Each row of a before or after table is a point. The points were changed in one or more steps. Then noise was added and the rows were shuffled. The steps act on columns, c1 being the first. Name the steps. A step turns or swaps two columns, mirrors them in a line or flattens them onto one, adds a multiple of one to another, or multiplies or shifts one. Angles are multiples of 10 degrees, from the lower column toward the higher: turns from -170 to 170, lines from 10 to 170 but not 90. Use the fewest steps. Two steps may share a column if one is a turn and the other turns, adds or multiplies; they go together, in the order done. Otherwise the lowest column goes first.

Before (10 x 3):
[[ 4.9  0.7  0.3]
 [-0.5  1.7 -3.4]
 [ 0.1 -4.2 -4.2]
 [-5.0 -6.5 -3.6]
 [-0.3  0.8  4.9]
 [ 0.6 -2.0 -4.9]
 [ 3.6  1.9 -0.6]
 [-1.5 -1.0 14.5]
 [ 0.1  1.1  0.7]
 [-1.7 -0.7 -4.1]]
After (10 x 3):
[[-9.1 -8.3 -3.5]
 [ 0.9  0.9  0.2]
 [-0.4  2.2 -0.6]
 [-5.7 -1.5 14.4]
 [-4.3  2.2 -3.4]
 [-5.8 -0.9 -4.1]
 [-4.2  1.0  4.7]
 [-3.5 -2.8 -4.7]
 [-4.0  1.7  0.7]
 [-3.8 -5.3 -4.0]]
Steps: shift c1 by -4.0; multiply c2 by 1.3

Before:
[[  0.9  -6.8  -0.1   1.0  -2.5  -0.9  -2.0   0.5]
 [  4.6  -1.5   0.8   2.5   0.2  -3.7   0.7 -10.8]
 [ -5.8   0.6   1.8  -3.8   0.7   5.9  -2.2  -0.5]
 [ -2.3  -2.1   0.3  -2.4  -2.5  -3.8   2.4   2.2]
 [ -5.2  -6.7   1.8   2.0  -3.2   0.0   7.5   8.6]
 [ -0.6  -0.8   0.1  -4.5  -2.0   3.8   2.7   4.8]
 [-10.9  -6.3  -6.2  -3.4  -5.7   7.4   3.2  -6.6]
 [ -2.9   0.5  -6.6  -3.4   1.8   3.0   0.2   1.4]
 [ -3.2  -2.4   1.7  -6.6   3.5   3.0   2.0   0.3]]
After (9 x 8):
[[ -5.7  -0.8  -1.2  -5.2  -1.8   3.6  -2.4   3.9]
 [-15.7  -6.0   1.4  -2.0  -8.4   5.6  -5.7  -7.0]
 [ -4.3   0.5   1.3   1.2  -7.5  -2.1   0.1   0.5]
 [-10.9   1.9  -0.9  -3.7   1.0  -0.1  -6.3  -0.8]
 [ -8.1   3.7   2.6  -6.6  -0.1   2.9  -1.9  -1.0]
 [ -0.4   1.1   0.4   4.2  -1.1  -0.5   3.5 -10.3]
 [ -7.2  -0.3  -1.2  -2.8  -3.0   1.1   4.4   1.4]
 [-10.1   1.9  -0.3   0.7  -7.5   6.7   2.7   9.0]
 [ -7.8  -5.2   4.4  -3.5   1.5   1.4  -2.6   0.8]]
Steps: shift c1 by -5.0; turn c2 and c5 by 60 degrees; turn c2 and c3 by -120 degrees; turn c4 and c8 by 10 degrees; turn c6 and c7 by -70 degrees

Before (9 x 12):
[[ 3.1  0.7  0.6  1.6 -3.8 -1.6  0.1  4.0  5.5  4.8  1.9  1.8]
 [-6.1  2.3  1.5  1.8 -4.2 -1.6  0.6  0.2  4.4 -0.2 -4.5 -3.0]
 [ 3.2 -4.4  1.3  1.6  2.0  0.0 -2.5 -5.1  5.3  2.6  4.6 -4.9]
 [ 2.5 -1.3  1.1  3.2 -0.8  4.7  3.1  3.8 -1.1  1.7 -4.2  1.4]
 [-5.8 -0.5 -4.5  3.5 -0.5  0.8  0.2 -3.0  0.5 -2.0 -4.8  6.0]
 [-3.9 -1.2 -1.3 -1.5  0.1  3.2 -3.5  3.9  5.6 -0.3 -4.0 -2.2]
 [-3.3  3.5  2.2  3.3 -3.6  9.4  0.1  1.8 -1.8  6.4  5.9 -2.3]
 [-0.1  4.6 -1.2 -6.8  3.7  6.3 -5.9  3.3 -3.4  0.8  1.3 -3.4]
 [ 2.0  4.0  5.0  2.8 -5.3 -1.8 -5.7 -1.0  0.2 -2.1 -3.4  6.4]]
After (9 x 12):
[[  1.1   0.0   1.1   4.0  -2.6   4.7   3.2  -2.5  -0.5  -1.0  -1.0   4.1]
 [ -4.4   0.0   2.2   1.8  -3.8   9.5   0.1   1.0  -0.8   6.6   5.6  -7.0]
 [  2.3   0.1   0.4   2.6  -5.5  -1.6   0.1  -0.7   2.2   3.7   3.3   5.2]
 [  0.9   0.0   5.1   3.3  -3.5  -1.9  -5.9   4.2   0.0  -2.9  -2.5  19.2]
 [ -6.6   0.2  -4.5   1.3   1.6   0.9   0.4   2.5   0.3  -3.5  -2.9  18.1]
 [ -3.1   0.1  -1.3  -2.6  -2.3   3.2  -3.5  -3.2   2.1  -2.0  -1.8  -6.6]
 [ -6.5   0.0   1.4  -0.5  -3.3  -1.7   0.7   2.5   1.7  -2.3  -1.9  -8.9]
 [  2.4  -0.1   1.2   2.7   4.8   0.1  -2.5   2.5   2.1   3.8   3.2 -14.8]
 [  2.4   0.0  -1.2  -6.4   0.7   6.1  -5.9  -5.0  -1.2   1.1   1.0 -10.0]]
Steps: turn c1 and c4 by 20 degrees; multiply c2 by 0; mirror c5 and c8 in the line at 160 degrees; multiply c9 by 0.4; flatten c10 and c11 onto the line at 40 degrees; multiply c12 by 3
